Each point is reached from the start by the listed moves, each made once or not at all, plus a little noise. Is the number of moves made odd or even? Then give how often each move was made.

Moves:
(1): [ 1.6 -1.0  0.6  2.7 -0.4]
(2): [ 1.9  1.4  1.9  2.3 -2.7]
(3): [-1.9  1.2 -2.8  1.8  6.6]
Start: [-1.5 -0.1  3.1 -2.5  0.1]
Points:
[ 1.8  0.3  5.3  2.6 -3.4] -> even (1, 1, 0)
[-1.9 -0.2  0.6  2.2  6.2] -> even (1, 0, 1)
[-1.7  2.8  2.5  1.8  4.0] -> even (0, 1, 1)
[0.2 1.3 2.8 4.1 3.3] -> odd (1, 1, 1)

Moves:
(1): [-1.2 -1.1 -1.3 -1.3 -1.4  1.6  3.4  1.1  0.8 -1.3  0.8 -0.4]
(2): [ 0.6  2.9  1.4  0.6 -0.8 -2.9 -0.2  2.8 -0.4  2.9 -1.3 -1.5]
(3): [-0.6  0.7 -0.8  1.3 -4.4  0.8 -1.0 -1.9  2.8 -0.5  0.4  1.2]
(4): [ 2.9 -1.9 -1.1  1.0 -0.5  2.4  2.0  0.3 -2.8  0.2  2.8  0.8]
(5): [ 1.0  0.7  2.7  1.2 -0.9 -0.4  0.6 -4.7  0.7  2.1 -1.1  1.2]
(6): [-1.9  3.3 -2.5 -0.2  0.1  1.1 -1.2 -0.3 -1.3  0.5 -1.5 -0.5]
(7): [-0.4  2.4 -2.2  1.1  0.8 -3.0  1.9 -0.5  1.4  0.4 -0.1  1.1]
(8): [ 1.1  0.1  0.6  2.1  1.6 -1.5  0.2 -0.7  0.4 -0.1 -2.1 -1.6]
(9): [-3.3 -2.2 -2.7  1.5 -0.9 -1.3  1.3  1.1  3.2  0.8 -3.2 -1.1]
(10): [ 0.1 -0.5 -0.5  1.1  0.5 -2.4  1.0 -1.2 -2.8 -0.5 -2.9  0.6]
(11): [-3.0  1.3  0.9  2.9 -0.2 -0.8  2.0  1.5  1.1 -0.7  0.0 -0.6]
(12): [ 1.3  0.4  1.3  0.9 -0.9 -0.1  1.5  1.2  1.2 -0.7 -1.2  2.1]
Start: [-1.6 -1.8 -0.6  1.2 -1.5  2.6  0.4  1.9  0.1  1.3  1.5  0.5]
Points:
[ 1.1  1.3 -1.3 10.9 -7.5 -3.4  6.9 -0.7  6.7  6.4 -4.3  2.7] -> even (0, 1, 1, 1, 1, 0, 1, 1, 1, 0, 0, 1)
[ 0.0 -3.1 -4.7  8.0 -1.5 -1.0  7.3  3.3  3.4  1.9 -2.2  1.8] -> odd (0, 0, 0, 1, 0, 0, 1, 1, 1, 0, 0, 1)
[-1.1  0.0 -0.5  7.0 -4.8  2.2 12.0  0.8  2.5  1.6  2.8  4.5] -> even (1, 0, 0, 1, 1, 0, 1, 0, 0, 0, 1, 1)
[-5.1 -1.0 -1.1  6.2 -7.7  1.4  7.4  2.6  3.4 -2.3 -1.4  3.5] -> odd (1, 0, 1, 0, 0, 0, 0, 0, 0, 1, 1, 1)

Moves:
(1): [ 0.4  0.8 -1.2  0.7  0.6  1.7  0.0  0.4  0.0  0.3 -0.3 -0.9 -0.3  1.1
 -1.7  1.0  0.3  1.0  0.3  0.3  0.6  1.1 -1.2  0.4 -0.1  0.2]
(2): [-0.7 -0.2  0.8 -0.8 -0.9  1.9 -0.1  2.6 -1.1  0.1 -2.0  2.3  0.7 -0.5
 -0.1  1.3  1.3 -0.3  0.1 -0.1 -0.1 -0.8  0.8  0.6  0.6  1.5]
(3): [ 0.3 -2.4  0.4 -1.3  1.3 -0.1  1.8 -2.1 -1.3  1.7  0.6  0.2 -1.1  0.3
 -0.2  1.0  0.9  1.9  0.8 -1.2  0.2 -0.3  1.6 -0.1  0.5 -0.7]
(4): [ 1.6 -2.2  0.1 -2.0 -2.2  1.5 -1.3  0.4  0.0 -1.1 -2.1 -0.5 -1.1  2.0
 -4.5  1.8 -3.0  0.6  0.6 -1.1  0.3  0.5  0.8 -2.1  0.3 -0.2]
(5): [-0.2 -0.3 -3.1  1.6  1.0 -0.3  0.9 -1.8 -0.2 -2.7 -2.0 -0.9  0.1  0.6
  0.3  1.1  2.0  0.4  0.2 -0.3 -0.2 -1.0 -0.2  1.5  1.7 -1.8]
(6): [-0.6  0.4  2.1 -0.8  1.3  0.2 -0.7 -0.4  2.2 -0.7 -1.7  0.5 -1.2 -0.2
  0.4  1.8 -0.4 -0.8  0.0 -0.2  0.0 -1.1  0.5  0.6 -0.1 -1.5]
(7): [-0.1 -1.8  0.7  0.1  0.6  0.5 -0.9  1.6 -0.2  1.0  0.1 -0.8 -2.1  2.1
  2.2 -0.5 -0.5  0.4 -0.3  0.4 -0.1  1.3  2.4  0.0  0.4 -1.0]
(8): [ 0.0  0.8 -0.1  0.5  0.8  1.3 -0.8 -0.7  0.2  1.3 -0.9 -1.2 -0.4  0.4
  0.6 -0.1 -0.3  0.2 -2.9  1.5  0.1 -0.3 -1.2 -0.1 -1.5 -0.5]
(9): [ 1.9  3.5  1.3  1.0  2.3  1.1  1.2  2.1  1.7  1.7 -5.4 -1.2 -0.1  2.0
  0.7  0.0 -0.6  1.7  0.4  1.5 -1.5  1.1  0.7  1.5 -2.1 -1.5]
(10): [-1.7  0.0  2.8  1.4 -1.1 -1.2  1.8  0.1 -1.3  1.2  0.0  0.0  1.2  0.5
  2.8 -3.5  0.7  1.1  1.0  0.1  1.2  1.6 -1.3 -0.5  0.9 -2.2]
(11): [ 2.5 -2.0  0.6  1.3  1.0 -1.5 -0.2  1.4  0.9  0.0 -0.8 -0.8  1.2  0.2
  0.7  1.0 -1.3  0.6  1.7 -0.3 -0.5  1.0  0.1  1.9  1.0  0.0]
(12): [ 0.6  0.3  0.9  0.2  0.6 -1.5 -1.6  1.4  0.5  0.4  0.3  1.1  0.2 -1.2
 -0.6  0.5 -2.1 -2.0 -2.1  1.3  0.1 -0.7  1.4 -1.5  0.7  0.1]
(13): [ 1.1 -0.5 -1.2  0.3  1.0  0.7  0.4  1.2  0.3 -0.7 -0.3  0.6  1.6 -0.2
  1.7 -0.2  1.0 -0.4  1.5  0.3  1.1  0.7  1.0  1.4 -0.4  2.0]
(14): [ 1.3 -4.0  2.7 -0.4  3.4  1.1 -1.4  1.6 -3.1  1.9  0.1  1.3 -1.8  3.2
  2.0 -0.2 -1.6  1.3  0.3 -0.7 -1.8  0.1  0.7  0.0 -1.5 -0.5]
(15): [-0.8  1.6  2.6 -0.8 -0.3 -0.1  0.6  1.4 -0.3 -2.4 -3.7 -0.3 -0.2 -0.9
 -2.3  0.9 -0.5  0.1 -3.3  0.2 -0.9  2.6  0.6  0.6  0.9  0.6]
(16): [ 1.0 -1.7  0.2  1.4 -0.7 -1.6  1.3  1.8  0.5  0.6 -0.6  1.1  0.1 -0.4
 -0.5 -1.8  0.1  1.7  0.3  0.0  0.1  1.3 -0.2  1.1  0.6  0.3]
(17): [-2.2 -4.7 -2.0 -0.1  1.6 -0.6  0.6 -0.7 -2.2  0.6  0.3 -2.7 -1.9 -0.2
  0.0 -0.1  1.5 -1.1 -2.0  1.5 -1.1 -1.8 -3.1 -0.3  0.7 -1.6]
(18): [ 0.1 -1.4 -0.5 -0.4 -0.5 -0.4  0.8  1.9  0.9 -2.2  0.7 -1.0  1.3  0.5
 -1.3 -0.5 -2.4  1.1 -0.7  1.1  0.5  1.1 -1.0 -0.5  1.4  0.3]
(19): [ 0.5 -0.4  0.0  0.5  1.2  1.5  0.6  1.5 -1.1  1.3  1.6  0.9 -0.4 -1.6
  0.4  0.7 -2.0 -1.9 -0.1 -0.8  0.3  0.0  1.7 -1.6 -1.4  2.3]
(20): [ 2.8  0.3  0.1  0.9  0.9 -1.1  1.5  0.4  0.2 -0.1  0.7 -2.7 -0.8  0.3
  1.1 -0.1 -0.7  0.0 -1.5  1.0  1.2 -0.8 -0.8 -0.8  0.4 -0.3]
(21): [-0.2  0.8  0.3  0.3 -1.4  1.9 -1.0 -2.5  0.5  1.2  0.7 -1.0 -0.4  0.4
 -1.8  0.0  0.8  2.6  3.3 -0.5  0.6 -0.3  1.4 -2.0 -3.0  1.0]
(22): [ 0.1 -1.6 -3.0 -0.4  2.0  2.1 -0.3  0.4 -1.8 -0.2 -2.3  0.4 -1.2 -1.6
 -0.5  0.4  1.2  1.3 -0.7  1.4 -1.3 -0.1 -0.9  0.5  1.4  2.4]
(23): [-1.6  1.0  0.7 -1.3  0.7  1.5 -2.4  0.2 -1.6 -0.6 -1.0  0.1 -0.3 -0.1
  1.0 -0.2  0.6 -1.6 -0.1  0.1 -0.5 -2.2  0.6  2.0  1.1 -2.5]
(24): [ 4.2  0.1 -1.2 -0.4  0.8  1.7  3.2 -2.4  0.5  0.3  2.5 -1.1 -0.8  0.1
  1.4  2.9 -0.2 -3.7  0.4  2.8  0.9  0.0  2.1  1.3 -0.2  0.0]
Start: [ 0.6  0.6  0.2  0.7  1.0 -1.4  0.0 -0.2 -0.5 -0.2 -0.8 -1.6  1.8  0.9
  0.4 -1.0  0.7 -0.1  0.6 -0.5  0.6 -1.1 -1.3  0.9  0.3 -0.3]
Points:
[  2.2  -7.5   4.8   1.3   2.4   1.4   1.0   3.5   0.0  -4.6 -11.2  -5.3
   0.3   6.7  -2.4   0.6  -0.8   8.5   5.7  -1.7   2.9   5.0   4.0   5.0
   5.1  -5.8] -> even (1, 0, 1, 1, 1, 1, 1, 0, 0, 1, 1, 0, 1, 0, 1, 1, 0, 1, 0, 0, 1, 0, 1, 0)
[  5.8  -7.7   2.5  -1.2   8.2   7.0   0.9   6.0  -1.1   1.1 -16.9 -10.9
  -5.9   6.8  -6.4   6.6  -2.8   9.3  -3.6   4.6  -1.7   2.0  -0.4   1.0
   1.6  -1.5] -> odd (1, 1, 1, 1, 0, 1, 1, 1, 1, 0, 1, 0, 0, 0, 1, 0, 1, 1, 0, 1, 1, 1, 0, 0)
[  7.6  -8.0   3.0   3.4   8.1  -1.3   5.9   8.5  -4.9   3.7 -12.6  -7.0
  -2.7   1.1  -4.1   0.6  -4.5   5.0  -4.2   3.3  -1.1   4.5  -1.5   0.2
   4.2  -1.0] -> odd (1, 0, 1, 1, 0, 0, 0, 0, 1, 1, 1, 1, 0, 0, 1, 1, 1, 0, 1, 1, 0, 1, 0, 0)
[ 4.1 -5.6  2.9  3.0  5.0  1.9  5.7  3.6 -2.2 -1.7 -4.0 -0.5  1.0  5.9
  3.5  1.1  0.5  1.8  2.7  2.5  1.8  1.0 -1.4  5.2  3.7 -4.0] -> odd (1, 1, 0, 0, 1, 1, 0, 0, 0, 1, 0, 0, 0, 1, 0, 1, 0, 1, 0, 0, 0, 0, 0, 1)
[  4.3 -13.8   4.2   0.7  10.6  -2.6  -0.5   1.6  -6.6  -0.4  -6.6  -5.2
  -2.4   5.8   4.9   2.0  -1.7  -0.3   0.9   0.0   0.7  -4.8   0.3   3.1
   5.9  -9.4] -> even (0, 0, 1, 1, 1, 1, 0, 0, 0, 1, 1, 1, 1, 1, 0, 0, 1, 0, 0, 1, 0, 0, 1, 0)
[  9.2 -11.6  -2.3  -1.7   8.0   4.4  -0.2  -0.6  -6.1   4.5  -0.1  -8.7
  -7.0   1.7  -0.6   6.0  -3.6  -2.9   0.6   3.8   0.8  -4.5   6.2  -1.7
   1.9  -0.7] -> even (0, 0, 1, 1, 0, 0, 1, 0, 0, 0, 1, 1, 0, 0, 0, 0, 1, 0, 1, 1, 1, 1, 1, 1)
[  6.3 -15.1   5.6  -2.7   8.9   6.9   2.1   7.2  -7.6   1.1  -8.7  -4.9
  -6.2   5.9  -0.7   3.1  -2.2   3.2  -1.3   5.9   1.5   0.9   4.3   1.8
   4.9  -2.6] -> odd (1, 1, 1, 1, 0, 1, 1, 0, 0, 1, 0, 1, 1, 1, 1, 1, 1, 1, 0, 1, 1, 1, 1, 1)

Moves:
(1): [-1.6  1.2 -1.5  0.8 -0.3  2.5 -0.1  0.1 -0.6  0.1 -0.3  1.6 -1.4  1.3
 -2.2 -0.2  0.0 -1.0 -1.2 -0.6  0.3  0.9  1.7  0.4]
(2): [ 0.2 -1.2  0.7  0.3 -2.5 -1.6 -2.0 -1.2 -0.1  0.9 -0.7 -1.4  0.2 -0.5
 -0.1 -0.6 -0.4 -0.8  0.1 -0.9 -2.4 -0.8  1.9 -1.5]
(3): [ 0.3 -1.0  0.3  1.0  0.1 -0.1  0.8  0.7  1.1 -0.2 -1.3 -0.2 -1.0 -1.8
  1.0  2.7 -0.4 -0.5  0.8  0.1 -0.1 -1.1 -0.1  1.1]
(4): [ 0.5  0.6  0.9  2.4 -0.6  0.5  1.3 -0.3  1.7 -0.2 -0.8 -1.1  1.1  1.8
  0.0  1.7 -1.5  1.3  0.8  0.8  0.8  1.0  2.2 -0.2]
(5): [-0.4 -0.3 -2.0 -0.8 -0.9 -0.8  0.9 -0.2 -2.7  0.1  1.3 -1.5  1.4  3.3
  0.7  0.8 -2.4 -0.3  0.3 -1.4  0.2 -0.6  0.3  2.0]
(6): [ 1.8 -2.7 -0.1  0.3  0.8  0.5 -1.3 -1.4  1.1  0.2  0.8  1.4 -1.3  0.8
  1.7 -0.1  0.6 -0.4 -2.9 -2.3 -1.4 -1.0 -0.2  0.3]
(7): [-2.0  0.3 -3.6 -1.4  1.9  0.8 -1.0 -0.9  0.1 -0.9  3.3 -1.2  2.0  0.3
 -0.4  1.3  0.6 -0.4 -0.3  1.6 -1.4 -3.2  0.1 -0.4]
(8): [ 0.7  0.0  1.2 -0.7 -1.2 -0.4  2.2  0.4  1.4 -1.0 -1.2  0.7  1.0  2.0
 -0.4 -0.2 -0.8  0.7  0.7 -0.5  0.1 -0.1  1.5 -1.4]
(9): [-1.6 -0.9 -0.9 -0.5  0.5 -0.9  0.9 -0.2 -0.4  0.0  0.3  0.8  3.0  0.1
  0.2 -0.2  0.8  0.9 -1.0  0.3  2.2  0.8  1.3  0.5]
(10): [ 1.5 -1.1 -0.9  0.5 -0.5  0.3 -1.9  0.8  0.6 -1.2 -0.1  2.9  0.6 -2.7
 -3.0 -0.2 -0.3  0.5  1.1 -1.1  0.3  0.6 -0.4 -0.8]
(11): [-0.5 -0.2  2.0  0.7  1.6 -0.1  1.0 -1.3  0.1  1.7  0.1  2.3 -0.7 -0.6
 -2.6  0.5 -0.5 -0.7 -1.8 -1.4 -2.1 -1.3  0.1 -1.6]
(12): [ 0.3 -3.0  0.0 -1.0 -1.0  2.6 -0.1 -1.0 -0.1  0.0 -0.4  0.9  3.3 -2.3
  0.1 -1.5  0.6 -1.4  1.7  0.5  0.5  0.0  0.1 -1.2]
(13): [ 0.4 -0.1  1.3 -0.9 -1.5 -0.5 -1.2 -1.2  1.0  2.6  0.2 -0.7 -1.2 -2.5
 -0.4 -1.0 -0.3 -0.1  0.3 -1.7  1.5 -0.1 -0.3 -0.1]
(14): [-1.2 -1.6 -0.7  1.3  0.6  0.2 -1.0  1.5 -1.7  0.5 -1.2 -1.9  0.4  0.6
  0.2 -1.0 -0.6  0.8  0.7  0.1  1.4 -1.0 -0.4  0.3]
(15): [-1.6  0.2 -2.9  1.5  0.4  0.7  1.3 -1.2 -0.1 -0.8  1.3 -0.9 -0.4  0.4
 -0.5 -2.1 -1.0  1.4  1.6  0.6 -1.1  0.3  0.5  0.3]
(16): [-0.2 -0.3  0.0 -0.5 -0.6 -0.8  2.7  0.9 -0.7 -3.3  0.4 -2.0  2.2 -0.5
 -0.4 -0.6 -1.5  0.8 -4.3 -0.4  2.1 -0.3  0.9 -0.4]
(17): [ 0.8  2.5 -0.1  0.0  2.3 -1.1 -1.1  0.6  1.4  0.2 -0.9 -0.6  1.4  0.5
 -0.7 -0.9 -1.3 -0.9 -1.6 -0.7  1.3  0.0  0.2  0.0]
(18): [-1.3 -1.1 -0.7  0.6  1.3 -1.3 -0.3  0.5 -0.5  0.1  2.2  0.3 -1.1  2.1
 -0.5 -1.0 -1.1 -1.9  0.2  0.1  2.7  1.0 -0.6 -1.2]
(19): [-0.4  1.7  1.4 -0.2 -1.1  2.6  2.0  2.5  0.8  2.1  0.0  2.5  0.5 -2.8
  1.5 -1.2 -1.3 -0.6 -1.1 -1.5  0.7  1.6  1.3 -0.2]
(20): [ 1.1  0.3 -1.7 -0.1 -0.4  0.0  0.7  0.6 -1.2  0.6  1.3 -0.2  0.8 -0.2
  0.3 -0.8  0.5  1.0 -0.5  0.6  1.0 -0.9  1.5 -1.1]
(21): [ 0.6 -0.4 -0.7 -0.8 -1.2 -1.3 -0.2  0.2 -2.0  0.9  0.8  1.5 -1.6  0.1
  0.4 -0.6 -1.7  1.4 -0.4  1.2  0.6 -0.3  1.2  4.2]
(22): [ 1.7  0.2 -0.5 -1.1  0.9 -0.2  0.2  0.1  0.6  2.9 -1.0 -1.4  0.6  0.9
 -2.0  0.4 -1.2 -0.1 -2.6  0.4 -0.6  1.9 -0.3 -1.3]
(23): [-0.2 -0.9  0.9 -2.3  0.6  2.2  1.5 -0.6  0.2 -4.1  0.5 -0.4  2.2  0.3
  0.9  1.6 -0.9  2.3  1.0 -0.3  1.5 -0.8  2.5 -0.3]
(24): [ 0.0  0.7  1.2  0.9 -0.3  0.2 -0.5 -1.2 -2.1 -1.1  0.0  1.8  0.4  0.0
  2.0  1.0 -1.9  1.2 -1.5  0.9  1.0  0.6 -1.2  0.3]
Start: [-0.5 -1.8  0.7  1.1  0.4 -1.2  1.8  2.3 -0.7 -0.6 -0.1 -1.1  2.6  1.5
 -1.6  0.1 -0.3  2.0 -0.4  2.3 -0.9  0.9 -0.9  0.1]
Points:
[-2.4 -5.9 -0.9  1.7  3.2 -3.8  3.9  3.0 -8.0 -1.0  2.3  2.0 10.8  1.5
 -2.7 -5.0 -7.0  3.1 -8.8  3.7  9.9 -0.5  2.2  0.0] -> even (0, 0, 0, 0, 0, 0, 0, 0, 1, 0, 1, 1, 0, 1, 0, 1, 1, 1, 0, 1, 1, 0, 0, 1)
[-1.0 -4.4  0.7  1.7 -5.0  5.4 -1.3  3.9 -4.8  3.2 -1.2  7.6  3.7 -7.0
 -3.1 -4.7 -5.7  2.7 -0.9  0.3  5.3  3.1  1.0  3.0] -> even (1, 0, 0, 0, 0, 0, 0, 0, 0, 1, 0, 1, 1, 1, 0, 0, 0, 0, 1, 0, 1, 0, 0, 1)
[-1.2 -7.3 -3.5  4.1 -2.1  1.0  2.0  0.7 -2.8 -3.4  0.0  0.7  5.9 -1.7
 -7.4 -2.2 -7.6  0.0 -4.6  2.0  1.5  3.9  1.5 -4.3] -> even (1, 1, 1, 0, 0, 0, 0, 0, 0, 1, 0, 1, 0, 0, 1, 1, 0, 1, 0, 0, 0, 1, 0, 1)
[ -2.6  -6.4 -11.1   2.7   3.1   3.4  -2.5   0.2  -5.7  -2.3   4.7   5.2
   9.8   0.4  -3.4  -5.2  -3.9   5.1  -4.5   3.6   3.7  -2.4   3.5   3.0] -> even (1, 0, 0, 0, 0, 1, 1, 0, 1, 1, 0, 1, 0, 1, 1, 0, 1, 0, 0, 1, 1, 0, 0, 1)
[-5.0 -1.7 -3.3  1.7 -3.5 -1.5  6.1 -0.3 -4.2 -6.0  2.2 -3.2 12.4  9.3
 -2.3  3.1 -7.4  4.4 -6.9  2.1  1.8 -0.8  7.7 -0.6] -> odd (1, 1, 0, 1, 1, 0, 1, 1, 1, 0, 0, 0, 0, 0, 0, 1, 0, 0, 0, 0, 0, 0, 0, 1)
[-2.3 -1.1 -5.5  2.5  4.4  4.2  0.4  3.0  2.9  6.1  0.8 -2.4  2.4 -0.9
 -3.4 -2.1 -5.4  0.1 -6.7 -1.8 -0.5 -0.8  1.5  0.6] -> even (1, 0, 1, 0, 0, 1, 1, 0, 0, 0, 0, 0, 1, 1, 1, 0, 1, 0, 1, 0, 0, 1, 0, 0)
[  1.1  -5.8   2.0  -1.9  -1.2   4.3   6.7   3.9  -0.7   0.0  -0.5   2.4
   6.9   1.4  -7.7  -1.3  -9.4   3.9 -10.4  -8.5   3.2   0.6   5.5  -3.0] -> even (1, 0, 0, 0, 1, 1, 0, 1, 0, 1, 1, 0, 1, 1, 0, 1, 0, 0, 1, 0, 0, 1, 1, 0)
[  1.3  -6.7   1.2  -1.2   1.5  -1.4   5.9   5.6  -0.8  -2.9  -0.1   0.7
  11.8   1.8  -0.8   0.1 -12.9   4.2 -10.2  -5.7  11.9   2.4   3.5  -1.2] -> odd (0, 0, 1, 0, 1, 1, 0, 1, 1, 1, 0, 0, 1, 1, 0, 1, 1, 1, 1, 0, 0, 1, 1, 1)
[-0.9 -4.6 -4.8 -5.2 -0.7  1.6  7.5  2.7 -3.5 -2.8  7.0  2.5 10.6  5.3
  3.4  0.6 -4.8  6.6 -4.5  0.0  2.6 -3.7  8.6  3.7] -> odd (0, 0, 0, 0, 1, 1, 1, 1, 1, 0, 0, 0, 0, 0, 0, 0, 0, 0, 1, 1, 1, 0, 1, 0)
[ -2.0  -7.8  -3.3  -0.4   2.7  -4.9   3.8   0.2  -2.2   1.0   7.9   1.1
   3.7  -0.6  -2.2   0.4  -3.5   1.8 -10.3   0.3   4.5  -5.5   2.9   1.3] -> even (0, 0, 1, 0, 0, 1, 1, 0, 1, 0, 1, 0, 1, 0, 0, 1, 0, 1, 0, 1, 1, 0, 0, 0)
